Each row of a before or after table is a point. The points were changed in one or more steps. Then noise was added and the rows were shuffled. The steps act on columns, c1 being the first. Name the steps. A step turns or swaps two columns, mirrors them in a line or flattens them onto one, adds a multiple of one to another, or multiplies or shifts one. Angles are multiples of 10 degrees, from the lower column toward the higher: turns from -170 to 170, lines from 10 to 170 but not 90. Use the fewest steps. Two steps may share a column if one is a turn and the other turns, adds or multiplies; they go together, in the order done. Otherwise the lowest column goes first.
In the rows, zero is written as 128.

Before:
[[134 197]
 [121  66]
 [ 96 110]
 [107  67]
 [199 139]
 [111  71]
 [136  95]
 [132 102]
 [122 146]
 [129 159]
 [129  60]
 [137  98]]
After (12 x 2):
[[121 184]
 [135 161]
 [120 187]
 [118 142]
 [132 156]
 [131 159]
 [129 100]
 [125 190]
 [155 118]
 [123 110]
 [129  58]
 [128 197]]
Steps: multiply c1 by 0.4; multiply c2 by -1

Before, 13 rows:
[[132 166 142 134]
 [ 74 137  95 139]
 [127 129 146 148]
 [183 186 152  82]
 [ 80 143 159  83]
 [181 187 183 136]
 [106 140 101 157]
 [160 210 159 111]
 [ 99 120 118 129]
 [127 121 152 145]
 [ 91 118 100 126]
 [ 92 139 141  75]
 [113 205 170 152]]
After (13 x 4):
[[160 149 132 125]
 [ 94  57 182  70]
 [133 131 171 149]
 [171 128 174  61]
 [157 126 130 169]
 [123  43 191 105]
 [153 145 141 127]
 [139  93 171 133]
 [103  55 212 144]
 [184 141 128 144]
 [165  59 202 161]
 [176 134 190  71]
 [127 137 184 150]]
Steps: turn c1 and c2 by -160 degrees; shift c3 by 30; multiply c4 by 1.3

Before, 14 rows:
[[132  94 123 110 193 148  55 121]
 [145 102 128 119 166  93  89 146]
 [138 161 111 101 147 106  82  68]
 [145 119 124  90 114 150 131 127]
 [137  98 130  99 145 159 125 167]
 [127 153 150  94 125 160 121 138]
 [111  99 133  94 133 153 135 161]
 [121 101 110 109 154 162   9 145]
 [123 149 118 114 116 164 136 163]
 [123 137 203 113 138 147 135 102]
 [181  89 117 148 162 123 111 103]
 [189 140 138 102 121 115 134 116]
 [136  97 128  90 121  46 132 123]
 [111 110 172 213 114 143 113  49]]
After, 14 rows:
[[146 153 117 125 101 161 111 148]
 [152 138 142 195 128 122 143 118]
 [151  97 134 138 118 144 105 168]
 [157 155  99 135 174  80 107  92]
 [166 118 121 148 114 145 115 117]
 [139 104 134 148 140  71 120 173]
 [162 151 167 126 115 150 100 132]
 [106  94 111 179 171 115 111 142]
 [157  93 134 111 112 153 118 153]
 [165 103 128 137 128  74 184 119]
 [152  96 122 133 184  94  61 163]
 [142 134 240 123 152 155 121 117]
 [147  99  99 120 129  74  12 159]
 [ 44 113 199 115 167 131 107  55]]
Steps: turn c1 and c4 by 90 degrees; multiply c3 by 1.6; turn c5 and c8 by 40 degrees; turn c6 and c7 by -40 degrees

Before:
[[116 182 130 110  64 192  98  71  76 111 156 103]
 [ 72 114  70  47 109 202 103 103  89 122  88 182]
 [ 94 119  74 129  83 154 182 167 108  80 179 172]
 [158 137 117 135 108 165 122 138 162  65  99 132]
 [131 125 109  67  82 104 130 147 151 156 108  91]
 [ 61 147  87 117 153 108 114 132 146 158 160 103]
 [144 168 179  49 117 170 147  56 178 110 129  99]
 [130 157 168 133 155 168 153 144  75 145  86 170]
 [123 153  69 141 149 131 135 141 123 146 101  88]
 [168 132  86  47 136 172  99 152  82 119 154 149]
 [ 95 188 153  96 117 106 175 111  72 130 141 182]]
After, 11 rows:
[[ 30 118 128 165 109 186  87  82  99 124 158 191]
 [ 95 174 155 160 118 128 152 132  60 131 116 110]
 [138 141 129 104 110 146 135 114 163  65 157 137]
 [112 151  90 101 150 122 135 130 117 145 134 182]
 [ 94 121 105 160  79 103 138 147 150 159 174 139]
 [129 106 128 161  82 126 170 131  92  79  74 183]
 [ 89 151 107 155 151 117 121 137 153 157  71 164]
 [136 142 120 206 135 143  83 116  97 117 179 170]
 [126 191 122 157  63 194  84  74  88 112 110 123]
 [113 150 159  96 150 141 133 113  69 143 153  96]
 [105 159 136 193 118 184 162  80 166 113 182  77]]
Steps: turn c4 and c11 by -140 degrees; turn c1 and c11 by 40 degrees; add -0.3 times c7 to c2; turn c7 and c9 by -20 degrees; multiply c12 by 0.4; turn c3 and c12 by -70 degrees; flatten c6 and c8 onto the line at 140 degrees

Before (12 x 18):
[[195 122  79 109 160 146 108 100 110 149 134 116 138 106  92 133 112 148]
 [198  94 126 169 104  78 152  92 130  87 183 122 115  85  78 125 199 149]
 [162 102 145 113 131 103 118 144  98  99 114 164  92 157 157 178 110 129]
 [195 132 136 158 122 169 161  71 157 158 127 171 124 138 131 112  70 103]
 [ 84 137 140 144 156 175 121 173 139 124  80 119 166 162 118 155 102  85]
 [146 170 149 126 100  96 123 132  91 127  88 157  89 100 112  96 163 103]
 [141 100  81 162 148 109 130 131 155 136 109 146  77  92 126 116 114 125]
 [134 106 127 131 147 137  67 127 141 113 115 150 153 116 199 115 153 110]
 [104 111 131 132 169  98 136 122 116  98  87 122 146 106 111 152 114 148]
 [165 151  76 120 109 113  66  94 141 153 126 103 138 148 172 161 156 174]
 [121 128  82 107 138  98 102 146 184 184  95 155 100 146 122 127 109 187]
 [181 110 115 168 182 151 111 133 133 122 100  98 154 109  98 159 175 149]]
After (12 x 18):
[[ 99  89 147 127  97  60 125 133  90 161  87 155 161 102 112  89 140 102]
 [170 112 138 144 156 200 121 173 139  98  85 117 103 160 120 166 124  85]
 [ 80 156 114 169 184 101 110 133 133 171  98 100  98 111  97 152 152 149]
 [ 99 160 145 114 129 121 115 144  99 100 115 161  78 157 155  93 149 130]
 [134 126  83 109 137 117 103 147 187 127  97 154 128 147 120 101  69 185]
 [121 159  80 159 149 123 129 131 157 119 108 148 140  93 125  75 114 125]
 [156 140 132 131 171 113 137 124 119 104  86 121 105 108 112 145 149 146]
 [127 150 128 133 148 111  66 125 144 145 115 149 142 118 197 154 150 107]
 [ 67 172 127 169 105   8 152  92 131 182 185 124 134  85  80 117 189 151]
 [ 61 135 137 156 122 228 160  72 156  84 126 171 141 140 129 125  80 101]
 [ 63 144  82 110 159 160 108 102 110 121 136 119 126 104  92 135 104 146]
 [ 88 110  76 119 108  85  65  95 138 165 130 101  93 147 172 141 115 170]]
Steps: turn c1 and c2 by 170 degrees; add -1 times c17 to c6; turn c10 and c17 by -70 degrees; turn c13 and c16 by 90 degrees

Before (14 x 32):
[[ 94 165 101 134 128 172 145 145  64 123 229 113  62 175 206 135 173 163
  150 197  68 158  95 132 159 141 115  59 116  98 105 129]
 [198 124 151 141  98 124  93 183 181 146 143 164 153 149 136 176 127 139
  129 121 132 160 153  78 133  79 100 117 104 108 135  81]
 [ 94 172 163 108 191 163 237 126 143 103 145 143 151  88 141 155 150 161
  114 147 129  86  64  67  95  91 142  87 122 142 215 111]
 [ 94 242 151 142 163 181 183 175 125 129 152 126 143 106 141 121 178 153
  115 130  94  93 102 115 124 137 131 156  74 143 185 145]
 [103 147 113 151 129 186 139 119 105  64 166  94  92 198 135  90 204 190
  153 195  86 146  79 132 157 152 122  57  77 144 133 153]
 [155 133 150 175 113  95 144 188 139 125 174 159 166  98  49 173 136 114
  172 128  96 135 174 113  93 103 109 122 119 100 147  97]
 [146 153 140  83 139 115 205 141 173 139 116 175 150 129 100 133 103 130
  138  73 130  85 193  30 110 120 162 123 135 108 161 100]
 [168  90 118 128  77 101 160 156 143 138 123 153 125 168 136 137 164  98
  170 133 116 165 169 139 112  53  70 155 128 103 103  96]
 [164 149 142 154  93 129 140 147 177 171 116 158 162 116 108 101  95 131
  146  98 123  94 143  96  65  79 131 121 183  97 166  73]
 [108 187 169 141 161 148 155 120 191  94 125 170 151 127 105 179  95 143
  141 104 116 105 145  77  81  82 126 166 154  89 148 130]
 [116 132  91  88 116 112 115 111  68  70 173  71 107 166 212  87 129 164
  141 170 132 181 134 102 162 157  42  65 169 170 120 131]
 [181 151 163 147 126  92 193 203 146 125 132 180 179 154 118 140  97 171
  145 109 103 106 128  67  76  74 137 147 150 116 143 141]
 [ 70 162  93 155 123 141 145 104  94  75 211 151 101 157 181  88 190 173
   99 194  40 149  88  98 165 130 100  93  95 176 123 105]
 [145 136 122 101 122  93 138 162 137 141  97 163 186 150  88 151  96 100
  118 115 111 159 109  99 118 104 145 142 154  83 148  97]]
After (14 x 32):
[[ 68 164  93 151 117 139 132 101 101  78 209 154 107 149 181  91 193 176
  106 195  37 152 125  99 160 173 144  93  97 149 127 106]
 [ 97 182  97 132 136 173 140 146  68 121 232 119  99 177 203 138 174 164
  151 195  62 161 122 129 163 103 157  56 115 130 100 126]
 [168  99 119 128  68  95 127 153 139 137 126 153 151 164 137 133 165 102
  172 129 121 175 127 141 111 153 186 154 127  51 104  93]
 [105 159 116 146 137 188 130 118 105  62 165  94 116 194 135  91 203 184
  142 199  85 143 130 134 156 133 136  59  77 160 134 148]
 [146 109 118 105 105  89 140 162 137 137  99 160 143 149  88 150  98  98
  124 120 109 152 123  97 116  93 118 142 150  89 148  90]
 [194 121 149 145  80 123 169 177 175 145 144 160 129 143 139 173 123 139
  118 117 130 134 128  79 129 136 156 124 101  78 147  85]
 [150 138 146  89 112 118  40 142 176 136 118 179 118 128 102 133  98 131
  137  76 136 147 133  35 108  96 105 126 140 115 159 106]
 [109 169 175 142 134 148  91 125 190 101 125 168 105 125 102 186  93 137
  141 105 121 132 128  73  85 109 135 165 152  66 147 129]
 [113 139  85  93 139 108 170 114  70  69 183  74 120 167 210  85 131 172
  138 174 134 158 122  98 155 181 200  62 170 170 124 128]
 [154 129 135 151  83 131  86 152 171 170 112 164 127 119 111 103  99 131
  145  96 122 104 130  94  67 113 123 118 183  80 158  73]
 [ 90 148 159 101 184 160  19 130 143 102 144 145 113  96 141 154 150 159
  108 145 129 168 129  63  94 147 108  79 119  92 218 105]
 [ 94 203 146 139 166 179  62 172 127 130 150 129  83 106 136 121 176 152
  119 124 101 138 127 114 122 144 130 165  69 135 185 141]
 [159 117 149 178 100  94 115 181 143 134 172 166 135 100  52 170 138 111
  166 127  96 140 136 108  87 115 155 118 115  92 154  94]
 [180 129 166 141  93  90  63 206 147 124 128 185 129 155 127 135  94 171
  152 111 101 149 132  69  70 133 116 147 153  77 146 139]]
Steps: flatten c2 and c13 onto the line at 150 degrees; add -0.5 times c12 to c5; mirror c7 and c22 in the line at 70 degrees; multiply c23 by 0; turn c26 and c30 by 70 degrees; turn c26 and c27 by 160 degrees

Before, 13 rows:
[[129 116 131 134 149 154 135 122 178 120  86  57 149 158  78 132 129 155
  137 155 154 125 134  97 136  67 133 107 143 158  99 119 126 140 116 132
  112 111  86  59  99 119  92 100 133 143 137 138 147 150 139 103 115 160
  156 173  93 137 126 175 153  83 113 119]
 [ 99 159 138 133 179 179 134  70 100 165 151 169 147 145 117 132 112 179
  134 135  97 149 118 105  98  98 120  87 157 170 112  85 186 151  99 145
  117  45 100 131 145  87 137  92 121 138 114 161 111  85 169 133 147 127
  123  98 137 148 120 150 138 110 121 148]
 [109 156 164  95 113 132  78 106 149 152 103 133 141 145 140 141 167  97
  132 181 140 103 181  91 149 100 157 181  89 142 142  99 129 143 163 139
  147  90 130 141 178  48 116 147 143 113 127 108 175 157 147 135 123 146
  158 136 163 134 110 115  79 107  91 145]
 [141 113 136 143 107 122 143 153 123  77 164 155 120 138 151 182 106 100
  147 108 126 147  96 139 200  97 130 119  95 129 152 118 214 104 109 113
   85 123 122 147 161  98  88 116 107 121  99  97 115  84 130  95 114 125
  104 103 157 164 148 115 136 140 107 132]
 [124 130 128 107 105 125 138 196 104 164 104 121 145 166 151 132 150 111
  169 138 110 120 124 128  81 113 130 109 108  91 141 142 120 101 139  85
   95 132  89 170 158 145 131 108 112 137 126  92  91 124 157 136 100 166
  125 151 128 186 160 131 169 197  99 135]
 [ 99 109 133 188  95 107 128  83 123 142 144 143 194 149 112 135 121 144
  100 122  89 131 136  91 122 116 120 109 150 102 158 153 141 152 132 141
  132 148 141 150 175  87 156 161 144  88 157 144 135 146 145 114 100 129
  127 104 157 108 137 113 127 113 128 117]
 [113 194 143  89 123 122 112 134 129 125 158 146 128 179 161 133  94 159
  107 138 109 112 132  80 103 152 135 129 145 117 135 141 128 158 125 117
  110 100 117 125 135 145  90 122 119 150 181  94 172  93 126 132 148  94
  135 120 131 137 126 134 136 128  93 153]
 [ 83 155 181 103 101 132 157 146 109 127 127 184 164 167 132 152 146 160
  145 163 143 148 139 168 130 125 114 110 108 140 149 155 150  97 152 139
  122 179 134 140 164 166 153 158 126 155 155  75 144 145 176 108 107 154
  103 113 163 131  90 110 157  81 156 149]
 [102 147 126 115 147 144 138 132 154 111 110 119 186 134 146 164  88 124
  192 122  99 129 104 111 163  69 107 201  97  69  70 109 142 132 128 108
  122 135 127 115 166 152 152 149 104 167 140 172 153 108  86 142  52 194
  144 144 132 176 161 162  60 121 131 178]
 [157 113 175 137 155 130 106 102 100 108 191 125 149 137 140 157 119  83
  134 127  77 128  86 111 126 113 192 107 136 124  95 132 115 197 109 177
  121  95 142  67 155 179 177  95 186 163 106 137 150 145 132 124  85 156
  114 154 116  85 180 159 140 111  89 112]
 [154 156 157 119 139 102 150 181 140 148 135  99 160 115 109 158 133 117
   77 119 144 103 139  96 113 128 101 136 114 158 142 123 138  95 135  67
  121 127 111 132 141 157 129  75 153 167 158 143  83 119 142 142 159 148
  170  94 141 138 132 100 119 104  87 124]
 [173 119 118 139 115 155 170 103 140 140 177 150 140 155 101 162 112 134
  167 138 122 122 127 112 131  91 146 122 115 154 151 108 133 155 137  89
  109 116 133  81 129 151 121 111 139  95 132 176 130 146 152 142 130 155
  117  77 105 123 154 175 125 164 148 130]
 [119 159 157 126 116 123 139  97 115 136 115  82 194 151 125 149 121  87
  110 131 100  86 118  81 105 139 136 145 130 150 129 119 150 165 165 126
  140 123 120  82 102 112 148 133 148 129 161 142 215  65 148 127 141 166
  141 140 122 108 157 113 128 165 154 110]]
After, 13 rows:
[[130 116 131 136 149 152 132 156 178 118  86  56 152 157  80 132 128 117
  138 156 154 124 135  96 137  65 135 108 143 158  99 120 126 141 115 130
  112 111 162  58  97 119  72 157 134 114  91 137 144 148 138 104 115 162
  155 173  93 139 125 177  59  84 113 121]
 [157 114 174 136 156 131 105 130  98 108 192 127 149 136 140 157 120 174
  135 128  77 126  87 110 125 114 193 107 135 123  95 131 116 196 108 175
  120  95 112  67 155 178 157 182 185  87 112 138 150 146 135 127  86 155
  113 154 116  87 180 159 152 110  88 112]
 [141 113 135 144 107 121 145 140 121  78 165 155 120 138 151 183 105 155
  147 106 127 147  98 139 199  96 129 120  96 130 153 118 213 104 109 111
   85 123 127 148 161 100  68 161 107 151 138  99 118  83 129  95 116 124
  104 102 156 163 149 118 144 140 108 134]
 [110 155 164  94 112 132  77 104 149 154 103 134 142 144 138 139 166 131
  132 180 141 103 181  92 148 100 157 181  90 142 142  99 127 142 163 140
  147  91 138 141 178  47  96 106 145 120 149 110 174 157 146 135 126 145
  158 136 163 132 110 115 245 108  91 145]
 [125 130 127 107 105 125 140 190 106 165 104 122 147 166 153 132 149 162
  169 138 109 121 125 127  80 114 130 110 109  93 140 141 121 101 139  85
   95 132 137 169 158 144 111 153 114 175 111  93  89 124 157 138 100 166
  125 153 126 185 161 131  74 197  99 133]
 [103 146 126 117 149 145 139 157 152 112 110 118 185 133 148 162  89  97
  192 123 101 129 104 110 165  70 106 203  98  68  71 109 141 131 127 109
  120 136 112 116 165 151 131  95 103 106 140 171 151 109  85 141  53 193
  144 144 134 176 161 159 248 121 131 179]
 [ 98 109 131 190  94 108 126  67 124 142 143 143 193 147 111 136 123 113
   99 123  89 132 135  90 122 116 119 107 150 102 158 153 139 153 129 140
  134 148 147 150 174  86 134  67 144 119 139 144 136 145 143 115 101 130
  125 106 157 108 138 113 115 111 128 116]
 [ 82 154 182 102 101 130 156 153 109 126 129 184 163 168 132 153 146 114
  145 163 142 147 139 167 130 123 113 108 107 140 148 155 149  98 151 140
  121 179 106 141 165 165 133  73 126 126 136  74 144 146 173 108 106 154
  103 114 160 131  90 110  46  82 155 149]
 [172 120 119 137 114 152 170  88 139 140 178 151 140 156 102 160 113 122
  167 137 122 120 130 111 132  92 148 122 114 155 152 108 134 156 137  88
  110 116 143  83 131 152 100 146 139 130 108 177 132 146 154 141 131 154
  116  76 105 122 154 175 127 163 147 132]
 [ 99 160 137 133 180 177 136 117  99 165 150 168 146 143 118 131 112  90
  133 134  97 150 118 105  97  97 121  87 157 170 111  84 185 151  99 146
  119  44 166 129 145  87 117 179 121  76 102 162 111  86 167 132 146 126
  122  97 136 148 121 152  58 110 121 148]
 [118 158 158 126 115 122 140 117 116 136 114  83 196 152 126 149 122 162
  109 131  98  87 115  81 105 137 137 145 130 150 131 119 151 166 165 124
  140 122 145  84 102 111 127 100 146 103 108 141 215  65 148 129 142 166
  141 138 122 107 155 113 168 166 152 110]
 [112 192 142  90 122 121 111 153 130 124 158 146 129 179 162 131  93 104
  106 138 112 110 133  79 101 152 135 128 146 120 135 138 126 160 125 117
  109 100 130 126 135 144  70 100 119 119  79  93 173  93 126 132 148  94
  137 120 130 136 126 135  83 130  93 151]
 [154 156 157 117 139 103 152 193 139 149 134  97 159 113 108 157 133 133
   77 119 143 102 139  95 114 126 101 138 113 159 140 124 138  95 135  67
  122 125 111 131 140 157 109 173 155 143  50 140  85 118 142 141 161 145
  170  94 141 137 136 100 155 105  86 123]]
Steps: turn c8 and c46 by 130 degrees; turn c8 and c39 by 150 degrees; turn c18 and c61 by -150 degrees; multiply c61 by 2; shift c43 by -20; multiply c44 by 1.6; turn c44 and c47 by 140 degrees

Before:
[[160 203 147  83 114 109 130 141 134 146  98 175 119 149  75 158 130 131
  108 161 147 151 200  87 141  76 142 135 127 108 176 157 123 125 134 143
  155 153 156 125 178 126 172 129  84 108 145  75  92 135 138 176 222 105
   85 114 194  90 143 113 117 168  86 162]
 [168 232 142 167 174  97  57 108 116 173 103 193 155 139  87 158 133 131
  155 157 147 141 152 123 138  73 157 134 151 131 104  98 102 163 118 143
  168 137 130 126 183 141 209 139  78 112  87  97 147  99 144 142 213 121
   92 111 168 130 156 124 124 159 108 109]
 [182 189 130  77 142  70 110  99  96 174 126 205 162 164  88 140 113  93
  104 175 127 138 142 127 142 112 129  93 140  95 184 110 121 118 123 101
  136 166 167 128 162 105 138 143  90  72 147  98 111 159 118 147 160 117
  130 132 187  94 115 127  98 152  75 100]
 [218 154  95 101  91 153  96 132 181 100 131  75 148 138 116  76 142 132
  173 154  87  88 100 102 123 141 153 184  78 192 122 111 161 157 130 110
  115 113  73 143 109  95  73 123 173 117 122 116 112  82 135 118  80 165
  107 132  97 152  87  74 167  77  68 237]
 [157 171  46  92  92 147 100 164 213  73 122  82 129 105 140  80 146 158
  159 137  89  44 105 120 155 143 135 134 112 159 143 125 152 135 136 159
  163 133  95 115  97 127 108 103 220 121 131 123 134 127 157 112  74 162
   95  70 104 144  81  77 192 118  95 206]
 [187 198  98 104 170 127  91 148 128 139 134 154 158 143  73 121 129  58
   89 135 122 123 169 112 158  82 160 114 153  79 149 159 137  90 125 148
  157 170 152 152 120 133 124  84 135 120 127  80 109 137 133 125 208 158
  108 117 157 112 139 118  85 178 115 120]
 [168 183  69  81  53  92  96 141 156  89 114  15 138 111  81  80 153 185
  140 156  80  61 126  98 115 123 151 153 125 183 115 122 149 147 130 109
  145 114  40 139 103  66  77 124 196 139 131 115 145 120 165 103  74 131
   77  96  94 157 103  96 195  85 141 228]
 [109 148  97 118 226  86 158 134 123 145 137 133 127 139 153  84 142 157
  170 155 126 149 124 194  92 117 121 156  85 115  84  87 168 125  98 129
  118 103 146  79 159 147  86 195 141 160  73 109 151  93 180 101 159 142
  121 133  89 102 142 163 130 115 149 129]
 [ 79 138 123  85 201  97 186  57 140  99 117 141 149 191 182  79 143 160
  153 105 158 155  81 169  78  78  82 148 102 109  87 112 144  81  99 138
  117  93 181 113 136 130 118 174 150 173  65 131 117  97 150 110 133 121
  143 125 101 153 185 160 121 126 145 123]]
After:
[[131 188 127  71 145  73 108 100 100 174 127 119 160 166  87 140 116  94
  104 174 128 139 143 126 141 114 128  92 144  99 183 113 119 120 124 101
  127 167 166 140 163 103 138 142  88  73  47  97 112 158 117 168 157 121
  131 131 188  91 117 124  96 154  79 114]
 [162 184  66 155  52  90  99 142 153  87 115 182 139 111  81  77 150 186
  141 157  84  62 124  98 114 122 154 153 123 184 111 127 149 150 129 112
  113 112  40 140 103  64  79 124 197 141 233 117 144 118 165 145  74 130
   77  98  93 157 102  95 196  85 140  22]
 [ 94 202 149 115 116 107 135 139 136 147  99 125 117 154  77 160 130 130
  106 158 145 150 199  87 142  77 140 138 128 109 175 159 122 128 134 138
  120 154 158 155 181 127 171 127  82 106  79  73  87 137 139 166 220 105
   88 113 191  91 145 118 121 170  84  74]
 [149 147  95 120 227  85 159 134 123 145 138  56 126 139 153  85 142 153
  170 155 126 149 125 195  91 119 121 159  85 115  86  89 169 125 100 130
  175 103 146 135 162 146  85 195 142 163 141 111 149  96 179  90 159 142
  121 133  89 101 144 163 128 119 152 118]
 [170 152  92 178  91 156  95 129 183 102 129 148 147 140 118  71 145 131
  169 158  88  88 102 102 126 143 153 183  78 189 125 112 158 158 129 109
  118 116  67 109 106  94  72 121 172 118 179 117 111  81 132 215  78 165
  106 137  97 151  87  73 168  76  69  33]
 [152 170  49 152  90 144 104 167 211  74 120 150 130 103 140  82 147 160
  158 134  84  45 106 121 154 143 136 131 111 158 141 124 150 129 136 162
  130 132  92 164  99 126 107 101 216 124 167 124 135 130 157 152  73 164
   99  71 102 142  82  79 191 116  96  44]
 [128 139 124  94 200  97 187  55 141  99 120  47 148 190 181  78 140 159
  152 102 159 153  80 171  79  78  81 149 100 109  86 112 145  82 100 139
  145  95 182 123 139 132 119 173 151 172 139 131 119  95 153  69 134 120
  144 124 101 153 185 161 122 127 143 102]
 [155 198  99 102 171 126  92 149 128 137 134 116 158 145  71 122 132  56
   89 133 125 123 170 110 157  82 159 117 152  82 147 161 136  94 124 150
   97 170 150 147 120 135 128  82 138 120 105  82 109 140 133 181 206 159
  108 114 156 112 144 117  87 175 113 121]
 [130 232 143 150 172  99  55 107 115 171 104  49 155 138  84 160 135 131
  154 157 148 141 151 122 139  77 158 133 151 136 103  96 102 163 118 142
  119 137 129 171 186 142 211 140  78 113  80  97 149 100 141 157 213 125
   93 111 167 129 157 123 128 160 108 168]]
Steps: turn c1 and c52 by 70 degrees; add 0.3 times c6 to c52; mirror c4 and c64 in the line at 20 degrees; turn c12 and c47 by -110 degrees; multiply c12 by 1.3; turn c37 and c40 by 110 degrees

Before, 8 rows:
[[180 112 154 128 137 143 100 154 156 131 100 101 156 160 141 117  92 141
  105 130 106 135 118 128 107  86 157 117 139 105 122 150 159 168 120  35
  134  94 120 180 172 132 111 111 111  74 112 133 108 101 103 150 150 136
  122 102 101 118 102  80 105 150 115  93]
 [180  92 169 143 105 148 119 106 137 141 118 113 150 127 126  97 205 125
  120 130 124 126 125  88 134 149  19 111 144 142 122 134 135 167 117 149
  115 106 130 138 151 110 142  89  99 148 128 135 136  98 138 113 161 136
  128 249 156 141 109 141 105 118  89 179]
 [ 40 100 116  92 142 154  89 134 141 141 121 169 149 125 144 101 116 121
  117 133  96 128 174 129 142 146 157 159 169 108 124 156 179 170 140  89
   26 166 141 133 185 158 139 124 141 159 113 144 136 134 117 127  96 137
  141 100 154 117 104  91 108 109  96 108]
 [129 144 166 149 147 134 144 116 148 113 117 102 150 141  97 111 111 134
  126  99  95 145 118 122 109 118 163 104 148 121 105 117 124 160 129 112
  127 155 122 111 117 119 139 122 197 150 121 155 129 140 146 130 161 165
  143 120 124  88 216 183 142 164  79 137]
 [128 117 117 132 136 134 145 132 134 161  91 167 144 143  75 120 209 135
   85 128 132 159 187 117 134 108 175 118 144 134 128  99 174 116 149 148
  132 144 136 154 151 134 142 135 105 159 188  99 111 135 107 127 155 137
  118 101 135 136 149  81 178 132 131 114]
 [173 131  49 144 112 115  60 133 153 107 128  93 109 116 134 142  99 113
  136 130 134 145 124 121 127 112 176 113 131 116 100 113 133 168 161 134
  109 173 150 120 143 140 141 125 120 161 151 139 147 116 144 139 158 111
  122 101 110 142 149 107 108 114 126 137]
 [151 119 165 154 115  63 145 127 126 134  96 116 138 120 140 103  88 115
  122 144 209 154 117 137 163 158  83 128 140 119 103 118 128 122 150 113
  129 140 157 147 143 114 150 131  87 112 129 131 137 117 126 124 105 102
  139 118 134 140 125 101 141 108 132 112]
 [179 105 143  46  77 153 147 101 106 158  97 110 156 118 137 115  79 178
  110 111 185 130 138  97 114 103 135 142 156  98 156 141 124 150 149 153
   96 135 133 117  56 129 136 112  77 100 106 138 136 117 129 124 161  91
   77 160 150 106 101  82 155 113 128 106]]
After (8 x 64):
[[130 117 118 132 136 134 144 132 134 162 126 168 144 143  76 134 210 135
   86 129 133 160 187 143 134 109 174 129 145 134 130  96 177 116 151 148
  130 145 128 153 151 134 143 134 106  93 191 100 112 120 105 127 153 122
  116 102 136 116 149  81 178 132 132 116]
 [151 119 166 153 115  60 145 128 125 135 123 116 138 120 143 154  88 115
  120 143 210 153 119 123 162 156  84 138 140 119 104 117 128 119 150 114
  129 140 161 147 144 114 150 130  88 129 129 130 137 142 128 126 105 150
  140 118 136 142 127 103 140 108 131 113]
 [180 109 152 127 136 142 100 152 155 131 130 100 157 159 141 138  93 139
  103 131 107 135 118 130 108  86 157 128 139 106 123 150 159 169 122  35
  133  95 135 180 171 130 112 112 108 178 113 132 107 138 104 149 149 124
  119 102 101 148 103  80 103 148  99  92]
 [181  94 170 143 106 146 121 105 138 139 133 112 149 125 126 150 205 126
  120 130 124 126 126 173 133 149  19 115 144 141 122 135 134 164 115 150
  114 107 129 136 151 110 142  89  98 110 127 137 135 128 138 113 161 134
  130 248 157 111 108 141 106 119  79 178]
 [176 130  47 144 113 117  62 133 153 105 134  92 110 116 135 113 100 114
  137 131 133 144 122 134 124 112 177 115 133 117  99 114 133 167 162 134
  108 173 138 120 143 143 142 125 120  90 150 139 147 138 142 139 157 144
  124 102 111 120 149 106 108 115 123 135]
 [129 143 168 150 147 135 145 116 146 113 136 100 151 141  97 142 111 134
  126  99  94 144 118 136 111 120 163 111 148 120 104 116 125 161 128 111
  127 157  91 108 118 120 137 121 198 114 120 154 127  81 146 130 160 110
  145 120 122 146 214 182 145 161  93 137]
 [ 40  99 116  95 141 154  84 133 143 141 117 170 150 124 144 157 115 121
  116 134  95 129 176 132 143 146 157 160 170 107 122 154 180 170 139  90
   25 166 117 134 185 159 139 124 144  92 112 143 137 104 117 128  97 131
  143  99 154 131 104  91 109 109 105 110]
 [180 105 140  49  77 154 146 102 107 158 120 107 153 117 138 136  79 178
  110 112 186 129 140 159 113 102 135 149 156  97 156 139 124 149 149 153
   95 135 129 118  57 129 136 112  76 149 108 138 133 146 129 125 159 164
   76 160 148 155 100  81 156 111 128 106]]
Steps: flatten c11 and c28 onto the line at 110 degrees; turn c16 and c24 by -170 degrees; turn c39 and c46 by -150 degrees; turn c39 and c58 by -140 degrees; turn c54 and c63 by 160 degrees; turn c50 and c63 by 140 degrees
